Rows are points. The points of each table are mixes of a few directions, plus a little noise. Count the directions of each table, and those that both share. Where both have some left over, give the other angles between the two spaces (their principal angles), to ten degrees, smallest first.
In the rows, zero is written as 128.

First (4 x 2):
[[184 135]
 [162 132]
 [138 129]
 [ 27 116]]
Second (4 x 2):
[[ 68 120]
 [183 136]
 [ 68 120]
 [193 137]]
Directions: first 1, second 1, shared 1

First (7 x 6):
[[ 48 123  39 142  76 159]
 [130 118 118 116 101  56]
 [159 119 131 104  85  14]
 [ 98 143  91 146 113 226]
 [168 139 172 127 157 154]
 [120 107 174 127 209  95]
 [172 148 169 132 153 193]]
Second (9 x 6):
[[ 92 174 134  83 131  69]
 [125 117 101  96  97  47]
 [123 141 152 173 123 153]
 [178  40  81 155  78 104]
 [ 92 200 199 189 155 198]
 [ 88 196 155  75 177 135]
 [103 172 160 136 150 154]
 [174  64 105 159 119 173]
 [178  47  67  89 122 120]]
Directions: first 3, second 3, shared 1; angles 70, 90

First (8 x 9):
[[178 175 153 124 191 102  98 155  90]
 [189 132 160 124 163 105  58 134  75]
 [ 77 149  76 132 160 165 231 138 149]
 [125  82  81 132 174 176 157 111  76]
 [106 166 101 129 171 143 195 148 137]
 [ 74 126 150 128   7 105 131 116 228]
 [186  96 179 124  99  95  18 113  95]
 [ 90  99 124 130  58 133 137 108 174]]
Second (7 x 9):
[[113 138 114 136 130 113 146 119 144]
 [170  78 192 153 117 197 145 135  46]
 [155 107 159 114 122 160  94 145  93]
 [190  72 207 125 114 212  93 155  35]
 [114 141 111 130 131 109 136 122 149]
 [ 65 183  52 138 142  46 175  96 220]
 [ 88 178  65  99 138  59 107 124 209]]
Directions: first 3, second 2, shared 0; angles 40, 60

First (9 x 14):
[[151  50 215  39 143  99  98 122 161  86 172 145  79 181]
 [133 102 104 143 112 120 131 128 117 139 136 110 128 102]
 [104 248 183  98 178 167 128 131 156 104  86 189 148 202]
 [107 216 115 151 144 159 142 132 127 135  91 149 158 138]
 [111 197 110 156 137 152 140 131 123 138  97 140 154 129]
 [125 119  86 120 112 127 145 129 115 143 142 122 146  94]
 [151  30 164  52 121  94 113 123 141 107 184 126  94 136]
 [149  19  53 187  72  93 132 126  91 162 160  58 115  40]
 [121 172 123 207 132 142 122 129 121 138  85 114 130 130]]
Second (9 x 14):
[[140 105 138  96 126 129 114 114 127 108 141 117 110 129]
 [119 106 143 107 136 114 119 139 133 117 131 111 127 114]
 [204  86 142  32 103 169  86  34 114  58 176 117  52 168]
 [138 171 104 166 118 150 144 115 121 148 118 155 134 149]
 [155 206  78 202 104 172 161  95 112 168 113 183 136 173]
 [ 90  61 134 147 133  65 141 193 140 161 138 108 153  80]
 [133 192 129 123 137 167 121 102 124 108 105 138 127 152]
 [118   7 113 162 104  49 154 185 134 187 172 120 139  83]
 [ 55 218 169 117 190 138 112 174 145  97  58 102 173 105]]
Directions: first 3, second 3, shared 1; angles 50, 90

First (11 x 24):
[[155 149 142 214 138 142 112 148 117 158 246 162  95 186  81 153 130 164
  154 157 178  93  92  95]
 [ 95 111 163  81 160 108 103 110  78  68  87  74 121 172 136 144  86 102
  149 123 123  62 158 158]
 [148 106 129 164 161 134  93 159 109  94 160 131 135 166 165  93 155 162
  174 157 106  64 124 147]
 [164 161 126 191 169 144 184 159 179 128 122 132 121 115 114 119 117 176
  184 163 126 146  86 146]
 [122 124 159 140 164 122 105 130  90  93 151 105 109 187 119 145 102 133
  164 145 142  58 130 140]
 [117 172 163 123 170 120 200 114 153 110  65  81 102 124  75 175  45 123
  163 134 152 145 111 151]
 [112  88  95  89  47 126  58 107  94 172 179 173 149 115 157 112 195  91
   40  89 123 146 162  81]
 [128  95 102  88 131 126 122 138 139  92  52 116 169  86 201  70 162 128
  129 123  63 136 151 164]
 [143 145  86 144  51 142 144 120 170 221 176 193 135  68 105 130 173 121
   55 105 147 229 113  71]
 [ 90 147 134  48 113 110 184  86 149 129  18  87 131  72 107 160  74  78
   89  91 127 196 148 140]
 [135 113 109 128 104 132 106 132 127 144 151 152 142 119 149 107 166 129
  106 122 117 137 133 115]]
Second (10 x 24):
[[ 86 147 142 150 122 141 172 131 105 212 125 140 110 106  96 143 111 110
  157 115 161 158 102 114]
 [206 152 131 175 191 123 106 146 180   7 177 110 115 206 116 142 109 198
  151 186 129  50 117 147]
 [146 133 110  81  92 116 125  96 167 109 111 127 136 103 116 145 127 113
   53 110 125 174 150 113]
 [115  70 108 108 133 131  72 153  87  97 106 130 166 130 222  55 191 130
  149 128  68  72 155 156]
 [ 74 140 195 128 107 121 161  92  65 227 144 112  84 124  38 191  60  74
  141  98 191 179 117 101]
 [140 153  54 149 146 144 135 167 185  89 115 159 153 126 190  93 178 166
  127 148 106  81 116 135]
 [137  81 136 140 150 132  93 154  95 106 125 121 148 136 181  74 160 146
  175 145  85  92 135 158]
 [150 111 201 153 148 120 125 117  93 137 160  98  99 150  71 149  80 133
  172 143 144 144 119 135]
 [ 58 133  65  60  79 127 113 113 119 149  88 154 151 108 177 127 166  77
   58  80 130 109 156 103]
 [168 157 136 135 110 126 173 109 187 145 127 130 117  89  71 156 101 136
   96 127 143 219 113 113]]
Directions: first 4, second 5, shared 3; angles 80
